Rows are points. The points of each table are mixes of a few directions, plus a little noise. Count the directions of each table, and those that both share. Where both have some left over, give the other angles between the two spaces (their principal angles), to ten degrees, smallest first.

First (4 x 3):
-.31; .27; .04
-.23; .34; -.08
.09; -.53; .35
.45; -.08; -.30
Second (4 x 3):
-.08; -.27; -.32
.08; .27; .30
-.12; -.38; -.43
.13; .39; .44
Directions: first 2, second 1, shared 0; angles 70

First (9 x 8):
-.07; -.25; -.15; -.06; .23; -.08; .05; -.06
-.09; -.24; -.13; -.07; .11; -.06; .13; -.02
-.03; .05; .06; .00; -.18; .05; .07; .07
.04; .19; .28; -.05; -.50; .01; .17; .32
-.01; -.21; -.21; .00; .48; -.11; -.11; -.20
.28; .34; .37; -.02; -.23; -.12; -.12; .32
.20; .46; .38; .05; -.45; .06; -.10; .25
-.23; -.11; -.28; .13; .09; .26; -.01; -.37
-.10; -.25; -.30; .03; .45; -.01; -.08; -.28
Second (9 x 8):
-.02; .01; -.11; -.07; -.05; .04; .04; -.09
-.23; .05; .17; -.08; -.25; .04; -.47; -.09
.16; .04; -.13; .08; .13; -.07; -.24; .05
.05; -.10; .15; .07; -.09; -.04; .94; .07
-.24; -.08; -.22; -.18; .23; .16; .36; -.01
.18; .16; .00; .27; -.03; -.37; -.63; .24
.01; -.19; .30; .03; .18; .15; .43; .05
-.12; .07; -.17; -.09; -.05; .01; -.40; -.06
.25; -.01; .00; .02; -.08; .06; -.01; -.13
Directions: first 3, second 5, shared 0; angles 30, 40, 50

First (10 x 11):
-.57; .13; -.14; .08; -.17; .31; .66; -.64; .17; -.45; -.51
.31; -.07; .07; -.04; .09; -.16; -.35; .35; -.09; .24; .27
-.14; .03; -.03; .02; -.04; .07; .16; -.15; .04; -.11; -.12
.19; -.04; .05; -.03; .06; -.10; -.22; .22; -.06; .15; .18
-.23; .05; -.06; .03; -.07; .13; .27; -.26; .06; -.18; -.21
-.31; .07; -.08; .04; -.09; .17; .36; -.35; .09; -.25; -.28
.28; -.07; .07; -.04; .09; -.14; -.32; .31; -.08; .22; .25
.25; -.06; .06; -.04; .08; -.14; -.29; .28; -.07; .19; .22
-.09; .02; -.02; .01; -.03; .05; .11; -.10; .03; -.07; -.08
.32; -.07; .08; -.04; .10; -.17; -.37; .36; -.10; .25; .29
Second (9 x 11):
.00; -.02; -.05; -.12; .23; .25; -.07; -.11; .08; -.25; -.19
-.09; -.06; -.05; -.37; .29; .22; -.12; .26; .14; -.10; -.10
.11; .01; .01; .57; -.17; -.23; .19; -.60; -.17; -.07; .05
-.04; .00; .00; -.22; .09; .11; -.06; .21; .07; -.01; -.05
-.10; .09; .14; -.56; -.29; .05; -.19; .94; .12; .47; .10
.02; -.06; -.05; .36; .05; -.27; .17; -.38; -.12; .00; .17
.00; -.08; -.06; .30; .10; -.25; .16; -.31; -.09; .02; .19
-.07; -.05; -.03; -.15; .16; -.03; .01; .14; .03; .05; .10
.14; .16; .11; .19; -.41; .17; -.06; -.15; -.02; -.08; -.26
Directions: first 1, second 3, shared 0; angles 50

First (10 x 18):
-.31; .28; .25; .14; -.18; .07; -.30; .06; -.12; -.45; -.04; .05; .01; -.03; .18; -.07; -.34; .22
-.13; -.22; -.12; .15; .09; -.24; -.02; .28; -.45; .39; .34; -.11; -.11; -.31; -.02; .47; .48; .10
-.03; .21; -.18; .23; .08; -.10; -.03; .08; -.32; .07; -.05; -.10; -.04; -.04; -.12; .01; .02; .24
.06; -.15; .25; -.29; -.13; .18; .03; -.17; .50; -.21; -.04; .15; .09; .15; .15; -.15; -.20; -.29
-.27; .11; .18; .10; -.12; -.01; -.22; .12; -.17; -.21; .10; .02; -.02; -.11; .15; .09; -.10; .15
-.12; .43; -.14; .32; .03; -.07; -.14; .09; -.41; -.12; -.16; -.11; -.04; -.02; -.10; -.09; -.16; .39
.30; -.30; .14; -.45; -.04; .22; .24; -.31; .76; -.05; -.11; .17; .12; .28; .05; -.26; -.13; -.49
.56; -.05; -.39; -.15; .23; .03; .42; -.27; .35; .33; -.30; -.04; .05; .29; -.33; -.32; .08; -.23
.15; -.64; .27; -.50; -.09; .13; .18; -.14; .66; .12; .24; .18; .08; .04; .18; .13; .18; -.60
-.20; .32; -.25; .45; .10; -.24; -.16; .28; -.78; .14; .05; -.20; -.12; -.24; -.14; .21; .15; .50
Second (9 x 18):
-.38; -.31; .08; -.23; -.13; .33; .13; -.04; .48; .19; .38; .26; .22; .20; -.06; -.22; .11; -.42
-.94; -.02; .03; .08; .10; .32; .12; .14; -.13; .03; .17; -.07; .14; .16; .00; -.05; .28; .17
.13; -.13; -.11; .29; -.27; -.46; -.22; .23; -.52; .19; .43; -.16; -.23; -.29; .13; .11; .22; .46
.21; .47; -.13; .27; .26; -.24; -.10; .05; -.58; -.24; -.56; -.28; -.15; -.16; -.03; .21; -.17; .44
.16; -.31; .12; -.25; -.15; .06; .07; -.11; .42; .06; .17; .12; .03; .06; .09; -.07; .02; -.28
.71; .29; -.06; -.10; .14; -.09; -.04; -.20; .15; -.16; -.49; .10; -.03; -.01; -.17; .04; -.39; -.25
.37; .06; .12; -.15; .15; -.02; .05; -.16; .10; -.27; -.44; -.10; -.06; .00; .11; .07; -.17; -.05
.47; .15; -.12; -.07; .01; .00; -.04; -.13; .27; .06; -.12; .24; .05; .04; -.25; -.08; -.29; -.37
-.75; -.23; .04; .12; -.12; .09; .04; .21; -.22; .16; .46; -.09; .02; .00; .14; -.03; .39; .28
Directions: first 3, second 4, shared 1; angles 40, 70

First (8 x 24):
.21; -.20; .40; -.04; -.04; .14; -.12; -.03; .00; .04; .08; -.25; .00; .08; -.01; .05; .07; .03; .02; .10; .01; .17; .04; -.05
-.09; -.33; .04; .20; .12; -.04; -.26; .16; -.12; -.25; .26; -.03; .18; -.03; .16; -.07; .03; .00; .19; -.07; -.12; .02; .13; -.03
.11; .37; .13; -.33; -.27; .16; .30; .06; .11; .15; -.18; .04; -.30; .13; .20; -.07; .01; .05; .22; .14; .11; -.52; -.20; -.05
-.07; .37; -.02; .00; -.15; -.14; .04; .18; -.33; -.12; .10; -.09; .09; .20; .50; -.21; -.09; .30; .48; -.15; .11; -.47; -.14; .00
-.15; .50; -.94; .21; .00; .00; .24; -.41; .10; .16; -.39; .47; -.38; .05; -.48; .16; .01; -.05; -.34; .03; .23; -.36; -.16; -.10
-.07; -.40; .06; -.01; .19; .01; -.07; .03; .24; -.01; .03; .12; .08; -.26; -.26; .09; .04; -.29; -.32; .02; -.21; .42; .18; .07
.03; -.22; .07; .12; .13; -.02; -.15; -.09; -.02; .00; .06; -.11; .14; -.06; -.19; .09; .01; -.04; -.20; -.02; -.04; .39; .11; .02
.02; -.06; .28; -.13; .04; -.09; .02; .12; -.01; .05; .04; -.15; .21; -.09; .07; -.03; -.07; -.01; -.06; -.08; -.08; .33; .05; .13
Second (11 x 24):
-.28; -.37; -.06; .15; .32; .17; -.09; .11; -.16; .32; -.05; -.02; .26; -.07; -.21; .19; -.11; -.01; -.15; .09; -.07; .05; -.09; -.34
.21; .21; -.18; .20; -.11; -.08; .00; -.10; .37; .16; -.04; -.10; -.01; -.01; .17; -.02; .04; .00; .32; .04; -.06; .06; .14; .09
.19; .51; .28; -.20; -.22; -.41; -.12; -.06; .53; -.31; .24; -.18; -.20; .05; .16; .06; .09; -.03; .15; -.13; -.13; -.06; -.01; .36
-.23; -.32; -.21; .15; .21; .12; .05; -.05; -.31; .23; -.04; .21; .13; .08; -.14; .21; -.05; -.12; -.10; .13; -.06; -.10; .28; -.14
-.09; .13; -.06; -.02; -.08; -.30; -.01; .12; .26; .02; -.16; .05; -.05; -.16; .05; .02; .19; -.11; .28; -.01; -.27; -.24; .05; .02
-.02; .11; -.19; .17; .05; -.23; -.06; -.18; .21; .14; .09; .10; -.06; .14; .08; .30; .06; -.14; .17; .09; -.17; -.13; .42; .14
.01; -.04; .04; -.24; -.10; .05; -.10; .03; -.27; -.25; -.12; .01; -.33; -.05; .13; -.18; .09; .26; -.26; -.12; .36; .13; -.28; -.06
-.35; -.61; -.04; .10; .40; .43; .01; .07; -.63; .27; .01; .11; .32; .07; -.34; .16; -.21; -.02; -.44; .13; .09; .10; -.04; -.38
.22; .08; .16; -.12; -.13; .20; -.02; .03; -.02; -.17; .00; -.20; -.09; -.04; .09; -.29; -.07; .24; -.12; -.12; .30; .28; -.36; -.01
.27; .38; .05; .11; -.19; -.17; .14; -.08; .48; -.02; .14; -.07; .15; .04; .06; -.06; -.01; -.19; .40; .02; -.26; -.10; .23; .31
.05; -.07; .20; -.32; -.17; .21; .18; .12; -.45; -.38; -.10; .07; -.11; -.06; -.05; -.41; .01; .13; -.25; -.12; .26; .03; -.33; -.01
Directions: first 5, second 6, shared 0; angles 40, 50, 60, 90, 90
